Every row gives one point. The last column is the point's height on a tilted bowl or saddle (a function of degree 2), plus a little noise. Along how many of its main directions does it bend up, bend down or stay straight?
In the rows, zero is written as 128.

Points (10 x 3):
[[126  99 146]
 [139 141 117]
 [224  89 234]
 [108  64 174]
 [151 156 109]
 [ 47 126 139]
 [100 158 117]
 [123  93 150]
 [106 159 115]
 [167 124 137]]
Directions: 1 up, 0 down, 1 straight

Points (15 x 4):
[[106 161 102 125]
 [114 167 101 121]
 [107 115 153 115]
 [151 164 127  96]
 [172 110 142 103]
 [218 150 146  76]
 [114 219 119  60]
 [103  92 158 113]
 [149  98  94 139]
 [129 151 147  97]
 [ 46  94 106 154]
 [125 208 142  54]
 [149 155 187  54]
 [122 154  95 127]
 [154 169  26 150]]
Directions: 1 up, 2 down, 0 straight

Points:
[[105 157 133 100]
 [140 144  18 219]
 [111 115  91 120]
 [157  84 121 144]
 [ 98 149 152  99]
 [136 160  97 129]
 [ 47 147 109 111]
 [102 172  83 121]
 [154 151 147 130]
 [ 53 119 110 111]
 [135 196 150 139]
 [136  73  99 147]
 [142  74 178 135]
 [153  58  75 195]
 [179 104  52 220]
 [186 104 118 171]
 [133 136 171 117]
 [ 84 128 140  96]]
Directions: 3 up, 0 down, 0 straight

Points, 27 rows:
[[145 184 118 178 127]
 [102 208 149 172 102]
 [116 106  89  82  81]
 [ 95 131 125 123 110]
 [134 140 108  79 106]
 [ 82 118  74 116  79]
 [146 174  67 119 117]
 [102 101 157  95  84]
 [ 77  89 169  89  44]
 [127  88  93 165 106]
 [113 113 141 139 119]
 [182 206 115 117 118]
 [123 161  81 101 113]
 [114 110 122 118 112]
 [125 140 114 157 133]
 [127  75 170 156 102]
 [163  99  65 153 101]
 [147 173 249 167  39]
 [ 86 115 174 103  74]
 [115 183 193 143  94]
 [144 214 145  59  78]
 [ 41 158 147 175  53]
 [106  81 148  96  75]
 [105 143 136 156 124]
 [133 148  93 110 123]
 [171 138 141 148 137]
 [157 173  97 169 132]]
Directions: 0 up, 4 down, 0 straight

Points:
[[ 89 133 155 130 113]
 [ 74 142  96  62 118]
 [106 123 107 144 125]
 [ 85 156 165 116 106]
 [117  88 141 101 111]
 [134  80 171 160 115]
 [113  96 184 197 130]
 [113 116 103 178 114]
 [ 72 205 165 150 145]
 [229 117 121 179   7]
 [ 75 111 156 137 105]
 [157  80 117 191  65]
 [ 86 110 112 129 119]
 [114 160 107 122 132]
 [153  93 165 184 105]
 [ 59 125 115 231 109]
 [102  58 139 138 107]
 [ 92 124 134  71  95]
 [163 158 159 151 111]
 [ 81  63  84  80 145]
 [ 90 219 195 116 110]
 [160 137 180 103  96]
 [170 100 155 139  93]
 [139 147 111 130 117]]
Directions: 2 up, 2 down, 0 straight

Points:
[[153 200 146 114  89 123 116]
 [147  80  59 108  83 115 123]
 [111  97  86  86 139 118 169]
 [115  90 169 173 110 134  95]
 [134  91 164 106 113 111 130]
 [127 114  78 203 148 105 130]
 [186 126 215 168  62 167   7]
 [ 65 166  78 100 136 180 132]
 [165 105 139 148 125 205  78]
 [105  32 109 154 164  62 203]
 [128 165 137  88  81 141 125]
 [123  78  69 150 181 186 160]
 [221 128 141 129 108 146  90]
 [ 72  91 123 129 133 154 151]
 [ 92 157  80 145 197 111 133]
 [130 101 120 161 149 144 133]
 [115 167 145 179 125 153  91]
 [ 15 100 138  94 129 207 170]
 [152 107 152 214 163 194  94]
 [101 173  79  86 142 136 136]
 [140 141 128 119  67 159 100]
 [133 167 121 146 121 102 117]
 [183  91 161 107 161 181  92]
 [ 95 186  57 109  93 136 119]
 [123 181 141 143  91 139 104]
 [101 140 116 115 151 147 137]
 [156 171 180 141 149 141  88]
 [ 40 124 161 183  84 109  92]
 [ 86 154 109 210 137 159  98]
 [117 161 177 148 112 163  83]
 [118 100 155  44 148 162 153]
 [134  53 217  55 189 116 171]
 [125 104  67 131 141 134 144]
 [106 188  16 137 120 157  95]
 [ 99 177 109 163 113 126 108]
 [123  73 143 126  55  91 109]
 [142 200 119 109  78 178 109]
 [150 169  71 202  98  85  99]
 [107 177 143 120 132 146 114]
 [ 84 149 142 123 158 141 131]]
Directions: 2 up, 3 down, 1 straight

Points (41 x 7):
[[ 75 117  88  76 118 158 165]
 [152 138  95  62 132  68 171]
 [147 200 141 113 112 145 129]
 [143 171 110 128 137 112 157]
 [133 107 129 113 128 180 115]
 [139 166 104 113  69  72 167]
 [131 171 144 168 140 171 132]
 [ 97 110 101 117 110 148 143]
 [122 144 144  84 127 156 140]
 [ 79  44  97 171  90 146 172]
 [ 77 114 167 108 134 128 116]
 [110 142 126 132 174 167 141]
 [ 55 133 123 122 146  59 157]
 [146  93  98 113 140 166 106]
 [110 155  51 129 180 166 160]
 [150 123  57 123 126 152 121]
 [151 125 104  59 139 202  99]
 [172  53  65 122 100 137 141]
 [168 136 113  91  90 118 150]
 [145 148 189 112  98 127 153]
 [164  84  98 164 220  72 204]
 [193  99 196 139 136 110 199]
 [143  98 155  66 100 135 162]
 [176 154 171  87 191 156 191]
 [165 169  36 113  81 175  72]
 [136 121 170 143 117 176 132]
 [151  97  48 194 168 152 160]
 [ 81 150  96 110 221 166 182]
 [ 19  57 127 188  92 181 122]
 [ 80 147  38 136 100 123 215]
 [206 168  99 154 151 122 162]
 [ 84 137  65  55 112 176 177]
 [177 113 130 124 148 142 137]
 [165 165 119 110  75 140 124]
 [172 137 115 150  57 135 133]
 [ 93 211 119  81 167 108 200]
 [158 103 160  81 160 174 133]
 [ 84 179  88  94 205 172 193]
 [119 169  91 108 156 127 165]
 [181 107 111 154 197 125 169]
 [124  87  34 123 154 114 175]]
Directions: 3 up, 2 down, 1 straight

Points:
[[143 115 102 144 145 170 124 100 115]
 [ 42 141 133 171  95 148 112 104 126]
 [168 139 174 229  79 114 169  85   7]
 [135 121 167 154 128  83 160 158 125]
 [ 91 141 151 115 149 120 119 178 168]
 [117 122 126  99 106 141  91 141 135]
 [141 136 144 120  78  69 133 148 137]
 [150 166 171 107 137 118 128 158 160]
 [111 153 150 129 155 115 206 177 119]
 [117  65 102 137 189 112 131 102  95]
 [157 108 162 155 177 104 188 169 100]
 [103  72  98 131 129 122 145 145 116]
 [100 167  63 119 131  59 207  90 134]
 [106 123 116  56 144 148 141 175 129]
 [100 156 154 201 140 123 133 178 123]
 [100 164 159 129 221 173 155  94 165]
 [158 145 110 184  91  94 162 120  69]
 [148 119 175 103 126  61 191 137 122]
 [132 142 109 121  93  99 102 176 153]
 [165 155 160 184 123 139 156 147  95]
 [ 78 183 110 143 163  87 180 137 171]
 [167 128 108  73 120 116  95 113 121]
 [144 101 157 133  66 110 123 110  88]
 [106 176  56 189 142 109  99  63  98]
 [165 138 119 131 165 100 158 106 113]
 [111 116 156 102  51 185 141 120  76]
 [ 92 106 123  87 147 155 104 123 119]
 [128 139 109 156 151 155 114 163 135]
 [137 154 103 156  78 100  99  57  64]
 [107  89  85  53 141 138 148 145 103]
 [165  95 109 118 138 154 185 113  84]
 [ 78 114 157 111 151 141 141  51 116]
 [100 117 105  79 139 131 176 100  98]
 [108 165 143 104 137 146 171   7 116]
 [138 110 166 186 183  83 160  89 101]
 [ 99 127 127  87 193 110 166 164 142]
 [164 154 124 130 102 159 144 117  99]
 [137 116 143 128 105 178 116 128 124]
 [186 134 152 165  68 128  92 143 122]
 [ 95 126 112 120 136 159 154 114 121]
 [ 89 136 123 120 124 106 105 142 149]
 [147 106  93  97 108 126  99 105 105]
 [145 132 167 142 115 139 154 109 103]
 [121 107  74 102  82  72 101  99  98]
 [131 111 141 120  76 202 139 161 118]
 [186  81 162 118 118 166 178 110  72]
 [ 97 168 174 202 145 199 171  91 147]
 [162 138 147  73 128 139  97 113 138]
 [121 190 130 103 153 129 125 167 152]
 [137 157 128 177 198 123 105 122 126]
 [103 113 176 132 143 140 140 119 125]
 [140 167 137 123  67  88  70 129 134]
 [108 130 124 116 136  82 133 111 140]
 [134 136 135 178  78  82 151 154  93]
 [148  96 126 184 142 156  83  63  94]
 [153 151 100 173  95 128 181 187  93]
 [154 124 139 184  56 179 102  97  82]
 [ 85  95  95 150 106 139  90 138 115]
 [183 129 105 160 143 121  85 102 112]
 [166 134 171 126 105 164 137 161 131]
 [106 150 210 125 121 188 111 122 169]
 [131  76 137 136 161 113  92 119 118]
 [134 115 100 134  76 117 173 136  87]
 [163  70 119 108 180 147 132  81  90]
 [127 122 111 172 139 128 116 100 108]]
Directions: 3 up, 4 down, 1 straight

Points (61 x 9):
[[182 129 130  95 137 133  51  90 170]
 [110 132 119  92  88 178 108 136 130]
 [102 150 147  99 136 100 116 137 129]
 [144 102 106 121 136 145 135 174 137]
 [ 62 106 145  60 160 117 119 144 144]
 [107 113 148  98 168 158 175 128 151]
 [151 111 135 148 132 126 166 101 163]
 [132  59 156 123  72 105 175  82 191]
 [144 160 144 107 155 134 114 125 139]
 [115 157 136 153  70 167 173 166 160]
 [142 167 118  63  97 122 117  83 148]
 [ 87 129 141 148 170 187 113  95 188]
 [136  96 113 131 102 169 136 148 146]
 [119  94 122 139 153 121 138 121 149]
 [135 126 135 173 157 123 186  56 211]
 [ 72  95 119 134 100 144  97 131 151]
 [ 95 177  99  82 123 155  97 123 143]
 [135 110 101  75 129 176  66  97 160]
 [152 148  70 175 128  89 120 154 162]
 [141 164 171 151  95 113 169  70 182]
 [166 177 141 212 187 171 162 116 233]
 [127 170  90 154 105  90 109 161 154]
 [134  80 189 118 116 145 139 105 164]
 [130 129 112 124 249 103 137 147 172]
 [189 137 134 117  82  91  84 157 152]
 [155 152 106 111 139 101 135 170 133]
 [152 137  90 150  97 131 143 153 149]
 [146 182 134  69 177 165 192 120 168]
 [138 127 153 128 106 122 147 109 144]
 [ 78 112 166 187 108 192  87 159 193]
 [135  75 132  74 153 133 199  88 175]
 [131 129  90  14  71 138 100 152 147]
 [101 189 149  90 118 195 176 125 148]
 [141 103 181 161 148 133 131 101 181]
 [174 128 132 162 129 153  87 133 165]
 [145 115 119 149 170 146 173 127 161]
 [ 89 153  84  95  75 158 184  50 205]
 [128 147  75 139 120 148 114 115 153]
 [108 144 130 156 133 135  96 146 148]
 [162 154 126 136  67  99  84 154 151]
 [161 167 213 126 125 118 185 132 170]
 [ 70  67  72 125  82  90 116 127 178]
 [140 151 119 122 126 139 132 156 130]
 [159 104 131 143  74  96 101 201 164]
 [149 187 152 162  92 143 148 143 163]
 [ 88 160  96 121 144 100  86 174 147]
 [178 174 165 126  91 167 100  94 170]
 [164 117 138 114  77 156 105 126 144]
 [111 140 149 157 113 111  76 115 160]
 [143  82 205  91 148 166 180 112 184]
 [189  96 117 156 127 146 159  81 187]
 [ 89  94 124 125 195  87  95  82 187]
 [106  91 129 113  82 111 157 134 144]
 [171 130 109 129 114 178 119  83 170]
 [ 99 108 125  91 127 106  89 154 132]
 [141 129 175 146 118 162 115 159 152]
 [134 144  86  43  93 168 154 150 142]
 [113 147 156 161  84 156 122 100 164]
 [147 161 151  99 135  58  78 145 150]
 [101  94 113 176 139 138 169 131 176]
 [114  78 122 131 125 175  75 151 157]]
Directions: 7 up, 0 down, 1 straight

Points (69 x 9):
[[106 121 137 143  91 108 141 153 141]
 [140 107 118 215 142 116  65  49 216]
 [ 99  97  92 163 139 142  58 120 140]
 [130  70 118 140 160 123 158 104 171]
 [112 150 130 136 189 151 160 186 120]
 [ 92 112 164 151  99 195 133 134 145]
 [179  90 191 166  79 142  98  68 214]
 [171 181 102 115  43 120 151 159 123]
 [117 159  83 100 125 115 145 137 116]
 [156 176 127 125 124  93 140  95 147]
 [110 119 149 171 161 149 130  88 164]
 [126 101 141  68 167 170 205 154 144]
 [ 98 144 170 144  79 168  87 112 162]
 [129 132 153 155  88  73  73 179 163]
 [ 47 147 135 145  80  68  89 178 179]
 [141 133 214 127  64 122 111 139 172]
 [145 115 200 132 117 167 137 201 151]
 [ 95 118 134 148 158 152 180 161 135]
 [146 159  70  66  89 166 171 212 103]
 [190  99 111 155 123  28 113  75 220]
 [144  71 223 136 111  90 197 124 202]
 [ 55 119 167  76 140 125  69 126 165]
 [170  33 104 142 206  59  80 145 192]
 [183 214 130 130  74 147  78 123 169]
 [192 223 113 192 141 129 135  65 155]
 [173 236  94 190 131 180  95 138 140]
 [ 68 104 111 117 138  71 152 110 181]
 [ 98 167 165  89 154  30  96  75 217]
 [ 82 169 152 147 118  92 104 101 170]
 [ 96  83 170 107 155  82 144 125 190]
 [157 150 185 208 188 177 154 120 163]
 [117 124 101  96 151 141 156 144 119]
 [150 144 113 154 149  96 128 150 136]
 [129 105 140 174 144  98 177 204 148]
 [117 185  82  87 135 130 161 216 118]
 [ 84 121 117 143 146  85 139 136 156]
 [136 104 115 168 150 165  97 102 148]
 [ 87  96  91 179 160 121 114 130 142]
 [104 186 194 115 123 165 154 191 146]
 [100 192 133 112 158 136 187 118 121]
 [ 94 188 157 109 151 151 201 137 127]
 [137  87 133 175  74 117 186 208 138]
 [ 90  99 147 220 126  95 142 119 168]
 [ 95 107 175  92  82 121 144 189 153]
 [150 148 174  92 197 163 146  90 157]
 [104 157  90 156 181 106 131 240 123]
 [222 131 105 147 144 134 152 118 144]
 [ 88 174 152 106  65  98 128 124 157]
 [ 68 122 104 120 105 165 136 144 123]
 [ 93 131 121 129 176 131  78  92 158]
 [138  73 132 143 103 112  38 104 181]
 [128 107  49  98  98 155 182  91 103]
 [116 102 161 159 144 126 125  95 175]
 [100 143 233 120 166 123 139 180 168]
 [140 121 183 145 100 110 101 197 153]
 [ 98 198 143 167 209 150 164  45 150]
 [131 110  75 179 157 126 148 112 131]
 [ 68 135  91 113  72 186 105  42 141]
 [144 161 143 154 148 116 110 109 153]
 [100 155  96 148  80 104 107 143 135]
 [106 173 108 153 118 137  66 149 135]
 [158 124 109 112  90 115 186 149 122]
 [141 174 155 105 109 107  82 147 152]
 [146 130  87 106 172 126  76 118 126]
 [137 127 122 161 110 101  78  31 210]
 [139 114 223  99 119  77 183 158 178]
 [113 149 137 244 144 154  67  85 180]
 [182  90  46 163  57 101 116  72 145]
 [ 83 115 159 166 174 125 124  38 213]]
Directions: 4 up, 1 down, 3 straight

Points:
[[142 133 109 193 123 116  48 121 177]
 [130 122  63 112 182  89 152 186 158]
 [106 242 167 120 196 182 107 164 210]
 [ 57 111 187 191  97 156 178  73 176]
 [ 87 145 234 118  93 157 143  78 182]
 [186  83 134 182 176 123 122  90 176]
 [ 91 141 129 120 132 108 145 119 124]
 [ 86  70 135 107 192 129 195 117 154]
 [159 116 158  67 180  77  72 102 164]
 [143  82 120 125 167 174  92 134 163]
 [145  77 150 152  86 219 173 116 172]
 [ 84 118  72  99  88  86 188 158 143]
 [171 203 152 119 157 138 117 141 169]
 [123  93  32 179 151 139 124 121 160]
 [ 98  79 154  91 124 114 198 110 144]
 [111 161  26 134  74 118 106 132 165]
 [ 96 200 171 148 145 180 183 165 146]
 [126 227  84 108 130 129 103 160 169]
 [204 134 157  95 107 118  47 143 204]
 [153  96 103 133 152 136  89 132 149]
 [148  99 124 153 144 101 125 155 140]
 [125 195 190 104 235 104 120  92 204]
 [114 131  91  80 134 177 121  64 130]
 [204 146 114 107 108 181 130  43 195]
 [ 58 102  58 130 133 162 113 159 156]
 [116 125 113 195 169 111 169  69 161]
 [127 113  73 148 141 100 133 142 136]
 [180 148 137 128 177 175  93  79 186]
 [185 108 164  88 133 132 138 185 166]
 [ 83 174 129 127 120 157 124 148 137]
 [160 168 137  84 120  84 174 105 151]
 [ 65  72 144 128 180 120 104 164 166]
 [ 54 141 109 168 146 136  21 170 209]
 [131 121 154 140 163 140  73 142 163]
 [ 86 108 145 219 146 111  67  88 192]
 [160  99 104 104  87 180 145  82 159]
 [129 123 105 128  79 195  93 152 163]
 [141 104 113 156 113 132 112  44 157]
 [150 118  81 121 157  57 169  85 144]
 [133 122  83 100 122 114 166 124 127]
 [109  75  88 116 111 103  59 154 161]
 [105 127 118 149 111 131  79  83 150]
 [141  93 145 161 114 173  96 154 153]
 [150 170  44 122 132  85 124  68 151]
 [140 129 148 179 147 145 157 186 125]
 [154 167  87 157 101  64 154 104 154]
 [ 99  79 140 149 174  60 103 176 173]
 [133  83 135  57 163 157 194 167 167]
 [209 136 143 120 110  35 158 214 183]
 [130 149 123 193  55  74  92 195 145]
 [159 111 165  99 120  88 116 161 154]
 [103  88 112 195  49 100 122 100 164]
 [ 97 159 163 160 179  93 146 236 157]
 [215 107 118  92 135 135 161 138 169]
 [ 79  83 129  70 127  85 102 100 121]
 [128  64 127  81  64  94 115  97 154]
 [134 136 162  95 142 122 124 121 139]
 [117 141 233 174 131 180 146 100 174]
 [102 132  80 158 110 114 136 110 134]
 [ 88 122 124 138 109  86 160 133 128]
 [188 154 129  93 118 122  83  72 173]
 [195 127 134  63 144 179  72 151 199]
 [121 157 172  38  82 138  75 108 173]
 [ 34 138 157 120 134 161 162 110 149]]
Directions: 7 up, 1 down, 0 straight

Points, 63 rows:
[[151 224 148  80 117 101 205  75  60]
 [142 108 137 116 142 138 136 120 114]
 [207  91  73 141 154  33 168  99  55]
 [ 88 110  88  64  55  86 166 198  57]
 [201 124 172 136  83 127 139  76  91]
 [181  65 156 135  81 103 123 141  71]
 [127 107  92  98 116  68 205 173  54]
 [149 163 116 117 145  93  71 197 106]
 [ 45 102  81 137 135 105 138  30  60]
 [125  91  68  64 161 158  68 116  84]
 [153 189  97  95 104 113 151 124 106]
 [ 76 136 174 119  78 113 134 130 109]
 [ 96 155 115 175 157 103 157 123 123]
 [101 118 171 129  99 154  96 204 118]
 [127 154 135  58 142 120 136 111  96]
 [115 116 123  77 208 167 131 104  97]
 [ 83 140 147 106  93 124 132 177 117]
 [122 198 118  86 123  27 186  25  24]
 [167 137  96 150 113 125 141 126 128]
 [156  87 184 125 126 198 174  86  69]
 [147 140 170 107 133  96 143  76  97]
 [ 86 129 127 158 100  92 113 103 118]
 [ 45  97 144 214 182 185  85 120  90]
 [ 86 123 129 127 172 116 137 201 102]
 [111  19  90  77 103 147 122 143  45]
 [160 175  96 131 141 126  27 174 111]
 [142 135 125  82 160  91  79  77  94]
 [ 96 109  79 108 127 149 139 143 107]
 [165 117 170  81 148 155 134  95  98]
 [124 103  96 108 137 131 148  86 101]
 [120 126  74 170 103 173  45 106 131]
 [ 86  98 132 114 124 130  92 137 117]
 [ 45 136 158  90  99  97 122 213 105]
 [158  57 181 122 106 140 128 149  74]
 [120  82 110 155 138 132 139 128 106]
 [110 151 190 159 101 130 102 104 119]
 [208 101 153 145 129 176 156 163  89]
 [141 130 120 210 136 142 113 111 142]
 [153 119  66 164  68  97 140  98 102]
 [ 74 118 144 133  90  96 123 109 110]
 [ 86 130  97 105 121 187 174 169  94]
 [130  62 142 102 103 206 126 166  75]
 [114 119 152 106  61 166 195 197  71]
 [111 162 179  91 152 111 135 158  98]
 [130 169 121 174 133 163  78  98 143]
 [ 88 119 183 157  90 199 151 130  93]
 [ 93 179 136  81  90 178 120 151 106]
 [117 166 145 147 143  80 138 176 116]
 [133 131 123  86  99 141 102 179 108]
 [166 165 202  85 155 122 106 107  86]
 [ 99 141 113 119 163 107 103  88 113]
 [135  83 122 132 129 155 104 202 101]
 [ 98 126 132 126 142  70  92 111 107]
 [184 152  70 178 128 162 157 125 143]
 [172 100 101  95 157 133 131 143 101]
 [ 84 135 122 107  96 120  91 192 122]
 [ 46 117 119 156  82  62 145 103  85]
 [147 101 113 157 119 113 115  87 116]
 [133 178  93  60 104 134 116 149  93]
 [150  72 120 124 181 118 149  76  94]
 [182 179 182  95 156 112 150 173  81]
 [148  77  83  69 140 122 150 148  72]
 [142 156  97 185 249 159 163 169 101]]
Directions: 0 up, 6 down, 2 straight
